Rows are points. Each copy is the shape, with its points in the same order, turned, moved and blurred by noise. Say if it was mirrored as well.
In the rows, zero is written as 128.

Shape:
[[ 60  71]
 [163 125]
 [140 149]
 [ 76 106]
 [172 129]
 [ 89 128]
 [111  65]
 [152 144]]
Copy 1, 8 rows:
[[ 67  92]
 [173 110]
 [163 139]
 [ 83 120]
 [179 116]
 [ 99 129]
 [109  71]
 [166 137]]
Copy 1 is: only turned
Copy 2 (8 x 2):
[[ 85 226]
 [158 139]
 [129 124]
 [ 87 188]
 [167 129]
 [ 89 164]
 [135 213]
 [144 123]]
Copy 2 is: mirrored
Copy 3:
[[211 179]
 [126 103]
 [107 123]
 [170 175]
 [116  91]
 [142 168]
 [204 136]
 [109 119]]
Copy 3 is: mirrored

Shape (9 x 4):
[[119 172 183 164]
 [147 117 130 113]
 [130 134  99 139]
 [ 90 108 129  71]
 [188 122 112 118]
 [120 185 214 238]
 [153  70 114  85]
 [156  90 126 154]
 [130 108 110 134]]
Copy 1 (9 x 4):
[[179 169 104 168]
 [144 101 125 139]
 [125 124 121 118]
 [135 117 212 131]
 [140  66 109 140]
 [165 213  44 215]
 [109  62 169 136]
 [100  98 112 156]
 [104 112 129 130]]
Copy 1 is: only turned
Copy 2 (9 x 4):
[[129 150 192 147]
 [100 170 113 110]
 [136 142 111  99]
 [ 50 134 119  81]
 [127 202  91 106]
 [174 133 220 207]
 [ 69 175  65 105]
 [119 161  86 147]
 [113 142  96 114]]
Copy 2 is: mirrored
Copy 3 (9 x 4):
[[ 90 162 163 104]
 [153 115 133 153]
 [164 135 103 126]
 [127  61 113 143]
 [182 134 161 161]
 [ 61 237 173  91]
 [165  90 115 200]
 [155 163 111 182]
 [159 125 104 151]]
Copy 3 is: only turned

Shape (11 x 8):
[[191 139  90  86  65  80  95 145]
 [142 135 139 140 145 135 100 171]
 [103 106 215 147  97 122 220 114]
 [125 125 124  94 135 169  78 111]
 [122 198 210 115  67  80 180  92]
 [151 120 105 177 139  68  89 168]
 [ 98 182 119 127 173 189 106 192]
 [167  91 102 123  85  94 160 125]
 [126 160 132 160 111 198 108 132]
 [ 58 133 169 140  86 121 210  84]
 [125 116 139 115  55 101 107 154]]
Copy 1, 11 rows:
[[188 208 130 181 107 150  95 154]
 [121 150 154  81 131 152 127 123]
 [ 76 112  96 119  64  36 122  91]
 [160 117 102 115 118 186 145  91]
 [ 99 202  86 152  67  64 100  50]
 [138 160 150  88 168 134  68 169]
 [ 77 150 131  58 122 205 162 108]
 [155 146 117 166 111 100 109 173]
 [ 91 120 143 130 144 170 151  73]
 [ 66 110  48 136  78  72 102  92]
 [134 148 138 155  73 145  69 133]]
Copy 1 is: only turned
Copy 2, 11 rows:
[[129 163  94 203 127  63 169  86]
 [145 139 100 148 155 123 146 180]
 [126 113 215  87 127 100  57 148]
 [130 107  84 115  99 119 189 143]
 [ 90 198 194  86 111  54  89 121]
 [105 149  86 213 156 127 112 166]
 [167 165  70  87 163 170 165 178]
 [138 108 148 187 131 101 123  86]
 [154 156 131 114 100 170 170 173]
 [112 133 178  70  93 130  51 109]
 [153 147 110 169  95  73 106 132]]
Copy 2 is: mirrored

Shape, 12 rows:
[[114 117 195 148 136 102 133 109 165]
 [142 146 211  62  61 197 118 162 113]
 [106 161 136 110 203 100  61 143 171]
 [138 101 140 162 133 106 155  68 101]
 [ 82 104 204 166 168 153 154 113 133]
 [108  92 142 155 135 129  86 144 116]
 [ 81 150 105 108  61 116 200 160  78]
 [ 88 174 152 157 124 144  66  74 118]
 [161 168 180 125 129 178  78 172 154]
 [119 151 130  79 139 110 124 141 103]
 [155 158 130  90 164  97 182 103 134]
 [128 102  58  19 147 148 122 168 188]]
Copy 1 (12 x 9):
[[120 130  99 144  56 171 143 127 190]
 [159 168 235 112  85 174 187 111  89]
 [ 92 133  84  50  68 127  89 150 145]
 [136 128 106 179 136 154 113  91 190]
 [105 104 144 173  70 175 109 171 186]
 [144 135 135 142  84 101 102 143 156]
 [122  73 133 192 132 119 193  92  64]
 [134 134 128 140  53 165  49  86 111]
 [147 201 141  89  71 171 128 157 112]
 [ 87 121 128 106 124 125 148 103 110]
 [ 89 129  88 123 156 185 156 101 151]
 [157  74 123  23 156 108 175 155 127]]
Copy 1 is: only turned
Copy 2, 12 rows:
[[183  87 142 104 108 136 134 121 162]
 [110 137 113 139  71 215 150 153  55]
 [163 132 207 180  96 107 193 122 189]
 [121 122 139  82 143 121  76 126 185]
 [163  94 122  77 103 155 153 185 192]
 [155 130 133 161 143 144 116 170 174]
 [ 57 134  50 132 146  99 154 128 115]
 [147 172 119 134  84 178 135 101 216]
 [180 175 161 152  78 168 158 149 108]
 [ 90 133 151 164 104 113 143 126 141]
 [ 87 118 181  95 105  78 136 105 134]
 [ 76 134 219 179 200 140 213 117  94]]
Copy 2 is: mirrored
Copy 3 (12 x 9):
[[ 92 137 146  94 120  59 116 134 112]
 [ 88 132 180 116 175 109 145  61 241]
 [122 129  92 113 104  64  27  70 105]
 [164 138 154  94 102 109 138 170  96]
 [108 157 182  68 121  86 124  96  67]
 [132 178 143 150 101  94 105  94 113]
 [ 86 144  96  82  76 189 188 101 176]
 [155  76 133 152 101  65 149  68 100]
 [104 149 116 127 191  82  99  57 166]
 [138 117 114  95  95 135  93  95 171]
 [137 101 108  42 130 131  85 146 123]
 [ 86 117 123 148 129 224   7 109 161]]
Copy 3 is: only turned
